Rows are points. Any point is a mix of the corners, with weights that add up to 1. It lies inside the corners' shape when no weight is negative. Is each point inside? If not, which corners have a negative weight?
(in the rows, 128 means zero)

Corners:
(1): [139 137 173]
(2): [134 113  99]
(3): [102 206 158]
(4): [107  48 108]
Points:
[116 126 137] => inside
[107 122 132] => inside
[130 150 119] => outside (4)
[109 145 127] => outside (1)
[133 135 152] => inside
[132  74 129] => outside (3)
[130 113 115] => inside

Corners:
(1): [106 100 107 121  90 119 129 127 140 140 154]
(2): [122  90  67 134 115 104 104 113  47  60 192]
(3): [ 89 103 119 204 145 111 149  83 105 111 146]
(4): [157 131 100 144 138 134 114 156 133  97  87]
(5): [106 163  93 201 161 154 181 107 125 198 180]
(6): [151 159 148 143 176 145  67 170 188  79 113]
(7): [150 110 171  97 160 181 103 144 148 115 126]
(8): [157  99 166 174 139 117 110 123 177 144 120]
(9): [142 157 126 141 121 129 134 132 137  98 165]
(10): [157 173 149 128 142 138 110 129 172 156  99]
(11): [125 153 134 160 140  97 127 158 134 148  89]
(12): [135 139 137  96 171 127 118 147 169  77 158]
Points:
[135 132 123 148 137 122 122 132 144 115 137] => outside (7)
[153 134 131 139 153 135 105 151 145  99 126] => outside (1, 3, 10)
[142 132 137 149 157 137 111 136 150 121 119] => outside (1, 9)
[131 111 127 141 133 114 113 120 122 114 111] => outside (5, 6, 9)
[145 131 130 146 152 129 114 134 140 107 135] => outside (1)

Corners:
(1): [158 126 143 117 105 136 140 125 155 109 217 114 111  99 103 128 108 145
 146 137]
(2): [127 130 125  87 104 142  96 133 121 137 105 129 134  97 132 152 156 115
 152 105]
(3): [126 115 138 107 137 135 103 112 109 123 150 114 106 145 114  76 149 111
 157 103]
(4): [119 142 159  83 127 158  71 108 170 106  94 103 105 161 171 156 197 169
 173 113]
(5): [119 143  72 105 109 151 103 107 127 111 115 114 124 142 151 157 154 185
 150 119]
(6): [137  91 160  96  94  10 122 122 228 176 117  99 248 100 153  82 107 135
 161 128]
(7): [133 121 120 116 103 159 104 113 140 160 163  95 144 107 160  97 101 122
 129  89]
(8): [128 199 139 132  91 110 188 147 102 124 168 101  91 101 117 124 117 124
 154 115]
(9): [118 133 108 145 159 117 155 146 122 104 112 101 153  91 141 127 143  92
 150 133]
(10): [132  96 141  90 111 139 159 124 136 233  93 106 114 123 154 125 155  92
 157 128]
(11): [127  99 125 114 175 144 113 128 151 114  83 151  98 126 107  95  90 159
 148 116]
(12): [119 209 106 148 150 126 122  98 135 110 185 177  94 109  50 138 110 106
 110 121]
(13): [106 130 155 121 133 157  89 101 124 139 107 113 100 185 104 143 117 116
 137  85]
(14): [148 111 141  97 145 126 124 107 127 137 130 112 144  82 143 136 129 171
  71 115]
(15): [109 109 132 171 113 131  88 129 127 120 168 110 124  96 144 123 138 161
 134 119]
(16): [106 113 116 105 106 130 139 190 130 116 154 109 138 120 112  77 122 103
 102  87]
(17): [117 116 136 107 126 146 136 107 143 116  85 117  89 122  99 116 152 126
 106 120]
(18): [119  83 137 129 116 146 155 151 131 178  98 123 207  91 153 106 139 131
 146 151]
(19): [136 242 122  73  96 103  93 105 145 109 118 141 100 167 142 166 143 102
 165 174]
(20): [ 93 101 118  76  99 159 149 118 150 112 115 162 119 147 171 133 145  88
 142 104]
(21): [239 152 126 138 116 166 114  88 138 142 100 177 100 120 114 145 163 176
  54 120]
Points:
[130 117 133 109 115 137 124 126 138 144 119 115 134 121 141 119 139 130
 140 118] => outside (12)
[133 133 137 109 117 134 115 111 143 136 125 124 121 126 129 129 136 137
 139 121] => outside (9, 16)
[129 139 128 111 120 131 118 120 139 120 134 124 126 121 127 128 132 137
 133 119] => outside (10)
[133 135 137 113 122 123 128 129 142 125 141 126 128 116 126 125 134 123
 140 125] => outside (5, 7, 17)

Corners:
(1): [108 110 107  98 145  69 121 150 131 128 147 145 123  88 167 163 130 114
 120 193]
(2): [ 93 113  99 188  63 146 122  98 101 101  72 143  98  95 153 120 149 154
 129 123]
(3): [ 74 138  99 102 123 140  89 155 126 138 195  89 108 134 150 134 126 136
 136 166]
(4): [127  57 144 121 148 122 159 115 122 153 117 132 120 124  85 110 196 179
 142 110]
(5): [115 158 112 103 133 132 132 145 159 157  80  85 118 128 149 128 117  99
  78 143]
(6): [164  84 102 196  93 137 112  91 151 105  88 177  67 135 132 163 168 163
 146 109]
(7): [120 165 140 115 166 123 147 162 127 196 137 114 180  93 120 161  85 121
 144 149]
(8): [159 109 207 167  97 141 115 150 159  96 105 128  97 137 139 112 152 126
 150 151]
(9): [182  86 132 136 122 140 113 124 102  83  93 139 104 149  99 127 125 160
 115 154]
(10): [114 105  90 192 121 150 126  86  83  83 122 157  83 136 109  94 150 105
 144 104]
(11): [139 146 133  68 143 113 130 168 132 119 187  96 187  90 149 187 126  88
  98 124]
(12): [154  96 131 133 128 143 145  65 123 128 137 146 116 126 152 111 149 129
 139 152]
(13): [113 194 119 130 108  84  59 137 130 154 133 140 131 126 118 134 146 130
  91 148]
(14): [ 96 172 117 107 142 110 147 186 153 130 141 137 182 150 147 125 120 122
 131 188]
(15): [ 68 135 100  43 116 101 116 152 136 178 150 139 154 130 108 162 112  87
 140 170]
(16): [164 150  74 104 144 122 111 166  94 154 130 125 123  78 141 133 133  76
 145 151]
(17): [138  83 109 132 139 156 134 131 125 121  93 204  73 111 122 120 147 159
 109 136]
(18): [122 145 109 101 181  95 118 151 178 130 138 132 150  79 117 149 105 132
 159 138]
(19): [138  87 162 168 149 153  72 143 117 129 109 129 146 139 131 106 151 122
 123 148]
(20): [100 112 151 146 159 161 124  92 116  81  82 121  70 122 115 154 181 137
 138 147]
(21): [143 120 113 146 107 132  79 165 184 153 175 101 171  83  92 140 149 105
 117 192]
Points:
[108 137 116 123 129 118 111 147 133 134 137 119 132 113 133 143 137 113
 127 144] => outside (9, 12, 17)
[133 106 130 131 120 122 130 128 124 124 124 149 117 116 123 137 152 130
 136 150] => outside (3, 5, 18, 19)
[147 119 144 130 137 133 123 145 134 126 126 130 134 116 129 128 145 116
 114 153] => outside (2, 3, 6, 15, 18)
[126 117 119 132 113 121 108 136 129 132 137 126 131 125 134 126 145 118
 120 158] => outside (7, 17, 18, 20)

Corners:
(1): [110 105 109  88 139 134  87 104  84  97 119 159 189 121 148 101 100  99
 129 105]
(2): [105 152 107 128 139 160 112 107 137 118  90 127 159  56 133  94 122 126
  86 120]
(3): [147 158 136 118  64 141 136 167 117 127 167 105 128 160 158 150  67 147
 142 147]
(4): [173  43 109 141 127  59 119 127 119 206 146 147 108 141 153 182 130 176
 146 152]
(5): [118 151 114 129  93 137  99  74 108  96 110 145 111  86 139 127 121  65
 111 117]
(6): [136 140 142 136  85 134 200 141 125  96 155 146 117 139 149 129 110 171
 174 121]
(7): [150  61 123 126 123 112 165 102  85 181 173 127 155 155  99 157 124 145
 112 153]
(8): [108 126 131  95 131 139 113 157  99 109 132 147 144 110 147 110 132 114
  63  80]
(9): [118 184 136  87 133 132 116  96 105 125  81 186 199  91 139 132 111 104
  80 139]
(10): [140 153 141 101 118 137  88  70  93  88 109 135 104 117 116  90 138 165
  67 119]
(11): [101  55 156 129 107 128 137 152  58 201 109 109 104 139  96 153 121 136
 155 142]
(12): [140 143 166 127 133 102 168 128 157 110 152  75 127 139 154 145 125 158
 150 130]
(13): [111 115 108  81 113  72 107 119 135 132 117 140 137 100 114  87  86 118
 147 130]
(14): [134 113 159  92  78 155 112 103 167 129  95 140 149 103 124  99 133  85
 130 119]
(15): [173 156 131 150 116 113 161 149 141 138 133  74 118 146  95 136 102 129
 160  79]
(16): [136 135 147 145  77 126 188  93 162 120 116  98 140 165 141 133 101 149
 114 127]
(17): [ 92 165 132 131 141 137  63 111 150  74 103 173 140  83 118 101 120  91
 109 130]
(18): [166 164 169 152  65  99 135 120 113  97 175 106 155 119 122 122 101 150
 150  76]
(19): [123 101 142 150 135 123 127 123  85 216 161 128 130 161 139  97 168 157
 130 128]
(20): [138 140 191 139 131 136 124 103 121  71  92 146 150  98 137  81  93  61
 109 149]
(21): [125 113 122 111 114 104  99 123  97  88  76 141 173 128 138  88 151  74
 102 151]
Points:
[127 135 136 119 111 125 120 118 124 108 111 132 138 110 135 119 109 114
 121 119] => outside (7, 19)
[127 145 142 122 103 136 107 110 114 114 110 142 138 104 118 103 115  94
 124 134] => outside (1, 4, 8, 12, 16)
[121 126 115 112 147 130  92  98 120 119 107 175 135  89 123 102 129 110
 100 119] => outside (3, 11, 12, 16, 18, 21)
[147 103 145 123 108 109 136 111 112 158 118 120 126 144 123 135 122 121
 124 152] => outside (1, 2, 6, 8, 17, 18)
[125 133 135 119 117 131 123 121 116 114 122 134 142 113 138 115 116 117
 113 120] => inside

Corners:
(1): [166 148 142 132 138 178 164 131 145 135  80 161  99 114 120 105 113 118
 112 143]
(2): [ 17 151 142  96 142 116 109 156 153 128 130 127 124 138 153 152 113 120
 116 144]
(3): [147 112 117 116 130 102 118 123  72 124 152 146 131 141 111 114 120  75
 100 150]
(4): [126 141 148 130 118 107 162  97 139  85 137 142 134 132 125 108 120 143
 135 138]
(5): [140 127 146 119 157 116 169 126 134 117 126 115 132 148 159 113 119 154
 131 118]
(6): [148 162 136 109 137 108 124 127 125  96 123 124 133 135 164 126 114 159
 122 125]
(7): [170  85 114 108 108 135 163 102 146 136 141 113 124 118 163 132 139 128
 124 132]
(8): [136 153 138 107 136 147 118 130 162 145 141 123 136 117 134 114 106 122
 133 143]
(9): [ 98 120 107  98 132 108 153 143 143 124 103 112 122 136 128 113 131 157
 108  83]
(10): [167 133 132 120 133 143  96 129 147 122 144 111 125  87  83 131 153 121
 116 131]
(11): [156 139 135 157 106 106 121 120 109 124 154 215 134 141 108 116 131 129
 111 141]
(12): [124 156 128 153  89 141 123 128 144 128 136 123 118 125  94 116 172 144
 117 113]
(13): [172  38 117 123  67 105 128 139 117  81 125 150 103 148 112 106 108 130
 102 115]
(14): [135 149 143 109 128 118 137 130 145 118 133 131 118 128  90 152 121 140
 117 115]
(15): [ 92 135 114 121 127 140   7 139 139 135 137 111 115 123 115 130 123 144
 119 140]
(16): [168 162 137 104 129 104 160 133 147 124 128 142 145 136 104 158 153 153
 138 152]
(17): [ 73 132 144 119 103 161 155 161 139 116 119 133 134 132 120 140 119 134
 128 135]
(18): [146 124 162 119 160 183 160 114 154 119  96  99 131 113 164 123 133  78
 152 134]
(19): [ 96 149 134 104 139 143 124 142 131 114 142 158 107 133 116 121 113 130
 122 128]
(20): [158 101 143 103 116 131 154 115 149 110 128 128 137 149 145 115 130 128
 104 138]
(21): [155 132  86 161 129 102 122 104 134  77 128 124 118 138 122 106 124 169
 110  77]
Points:
[127 130 131 120 124 127 124 129 134 116 133 132 129 131 130 124 128 132
 122 130] => outside (1, 14)
[145 125 133 110 131 129 128 123 139 129 129 116 124 118 128 128 132 119
 122 136] => outside (11, 17, 19, 20, 21)
[163 109 123 132 112 128 132 116 132 109 129 125 121 125 121 116 135 135
 114 117] => outside (2, 8, 16, 19)
[144 124 129 114 130 114 125 123 135 114 136 131 129 132 128 124 125 135
 121 129] => outside (1, 12, 17)
[136 127 131 120 125 132 130 126 136 120 129 131 122 128 127 120 124 130
 117 127] => outside (16)
[153 130 126 122 128 126 120 125 135 123 129 129 124 124 119 123 133 127
 115 128] => outside (4, 17, 19)
[117 124 139 102 124 144 140 142 147 122 118 120 120 129 133 133 129 135
 122 129] => outside (3, 4, 8, 11, 21)

Corners:
(1): [ 95 157  90 129 109 149 111  99 144 133 101 123 119 147 137 151 138 142
 143 115]
(2): [ 88 160 107 109 149 194  78  49 144 109 143 142 146 140 105 157 129  89
 147 118]
(3): [144 105 201 166 156  82 177 113  47 122 196 165 140 162  97 129 184 151
 172 126]
(4): [123 181 125 121 106 169 106 128 171 147  90 148 132  75 195  77 125  72
 104 137]
(5): [130 137 120 156 143 124 198 155 107  78 135 148 126  99 144 152 133 136
 102 114]
(6): [197 118 133 123 148 167  87 177 170 118 139 122 124 120 147  75  89 148
 106 144]
(7): [139 152 147 137 139  97 150 152 119 131 161 129 122 104  79 121 123 151
 119 113]
(8): [142 116 156 161 155 106 185 156 168  82 178 121 107  92 114 105  62 145
 157 125]
(9): [131 126 166 103 146  93 135  92 103 167 120 157 103 102  55 167 164  98
 216  91]
(10): [134 154  83 126 130 102 101 107 156 123 118  93 174 114 190 122  84 173
  80  99]
(11): [140 138 170 121 150  41 150 146  89  44 120 182 112 182  98 122 163 179
 129 140]
(12): [113 114 147  58 144 111 198 109  89 151 167 164 153 113 100 115 157 143
 164 146]
(13): [100 121 126  72 139  95 131 134  87 157 156 116 148 103  78 146 162  87
 224 126]
(14): [175 130 162 119  68 182 169 187 123 112 108 101 143 128 159  92 110 108
 123  90]
(15): [ 60 105 180 117 159  87 167 131  70 148 109 160 140 120  71 163 134  84
 159 122]
(16): [129 131 104 132 137 137  90 116 134 147 120  93  76 158 159 120 102  94
 102  93]
(17): [111 122 124  79  56 183  96 176 146 122 128 129 119  69 176  91  89 143
 130 135]
(18): [106 130 123  79 133 140  67 126 167 140 118  89 118 135 166 100 144 123
 121 117]
(19): [161 131 104 126  65 142 121 112 142 103  73 118 137 101 108  88 137 132
 118 122]
(20): [122 132 144  94  73 179  96 136 155 108 101  84 123 126 174 141  88 135
 109 153]
(21): [106  95 154 102 133  96 151 134 138 149 179 157 137 113  71 160 134  99
 164 124]
Points:
[123 131 139 115 129 130 135 137 130 123 138 130 127 116 131 123 121 126
 139 123] => outside (19)
[109 135 134 103 116 139 130 127 135 128 125 131 123 110 122 130 127 104
 148 124] => outside (3, 6, 10)
[120 138 120 120 128 136  92 116 147 123 117 107 132 146 156 117 118 119
 120 120] => outside (5, 7, 9, 12, 17)
[118 135 125 104 128 128 111 117 140 135 124 129 120 120 125 122 124 121
 139 125] => outside (3, 5, 14)
[124 128 156 116 107 114 157 134 105 129 114 152 120 113 111 130 145 120
 140 124] => outside (2, 6, 8, 10, 13, 18)
[142 131 139 120 130 137 127 139 143 121 142 131 123 122 137 117 116 136
 127 123] => outside (13, 15, 19)
[135 133 119 101 112 158 113 134 149 131 131 116 131  98 139 112 111 115
 133 124] => outside (1, 3, 11, 15)
[122 128 139 108 133 127 119 130 132 131 127 125 126 121 125 120 130 122
 137 120] => inside
[117 132 139 113 127 133 125 128 127 123 127 130 130 121 124 130 124 119
 135 126] => inside

Corners:
(1): [138 134 153  77 136 109 165  87 184 105  85 197 127 125 116 130 105 128
 165 163]
(2): [121 144 155 143 111 114 128  94 102 100 171 108 145 142 125 151 161  96
 107 117]
(3): [107 141  82 147 103 197 161  78 142 153 108 101 153 121  82 138 146 138
 124 114]
(4): [ 95 123  97 127 135 102  75 154  89  84 126 101 131 179  78 119  96 121
  84  90]
(5): [108 102 141 110 127 105 139 162 116 104 160 100  74 183 101 164 177 118
  91 120]
(6): [ 84 131 112 131 120 113 125 122 188 178 154 176  78 121  68 137 182 103
 175 144]
(7): [168 132 186 101 157 158  93 163 164  90  72 202 136 140  77 117 111 143
 131 157]
(8): [120 156 132 155 175 133 137 114  83 166 174 149 150 105 146 155 110  77
 109  88]
(9): [127 113 139 190 102 135 173 132  70 171 149  81  98  96 157 140 114 137
  78 107]
(10): [143  89 111  76 167 164  93 122 125  94  86 131  96 176 160 106 122 140
 167 108]
(11): [131  89 162 128 144 119  83 116  79 168  85 186 122 106 132 129 111 172
 133 120]
(12): [153 154  69 168 106 128 155 131  94  92 165  83 137 184 112 133 109 129
 111 115]
(13): [143 174 184 163 168 116 150 134 146 156 113 159 151  51 146 148 185 118
 113 181]
(14): [ 67 130 113 152 104 115 125 138  98 145  94 200 135 157  96 117 148 150
 137 148]
(15): [142 167  82 140 108 118 184 127 153 117 170 142  79 178 174 115 108 148
 121  83]
(16): [ 97 148 103 154 135  97  98 116 103 171 139  98 105 171 145 165  86 131
  77 149]
(17): [137 157 172  87 115 132 107 155 132  88 110 122 171 105 122 149  91  88
 165  95]
(18): [138 107  78  82  76 144 144 140 164  74 101 102 113  75 139 150 119 135
 118 140]
(19): [156  84  84 169 163 116 124 128 157 138 115 122 119 138 159 126  91  97
  96  90]
(20): [138 134  86 104 145 128  86 152 152 168 111 135 140 101 121 138 127  97
  59 178]
(21): [120 125 182 160 162 106 117 172 186 121 132 128 156 168 128 138 107 147
 120 189]
Points:
[118 133 150 136 127 117  88 152 116 128 109 135 139 115 115 139 136 136
 117 168] => outside (1, 3, 5, 8, 15, 19)
[126 131 140 133 137 109 133 131 122 142 131 130 121 125 163 150 119 122
 104 139] => outside (3, 4, 6, 7, 12)
[133 125 115 136 140 132 128 119 129 131 131 119 140 106 128 138 122 104
 120 115] => outside (5, 7, 14, 15, 16)
[126 137 117 126 131 125 120 127 137 122 120 143 135 133 120 134 122 122
 122 136] => outside (5, 9)
[129 110 131 108 130 131 114 124 135 130 102 130 112 113 120 138 127 124
 122 127] => outside (8, 12, 14, 15, 21)
[127 140 125 131 125 128 140 129 130 120 133 140 125 136 118 133 134 127
 128 126] => outside (16, 19)
[128 129 129 132 128 130 134 131 136 132 118 140 125 123 127 137 127 128
 120 139] => outside (4)
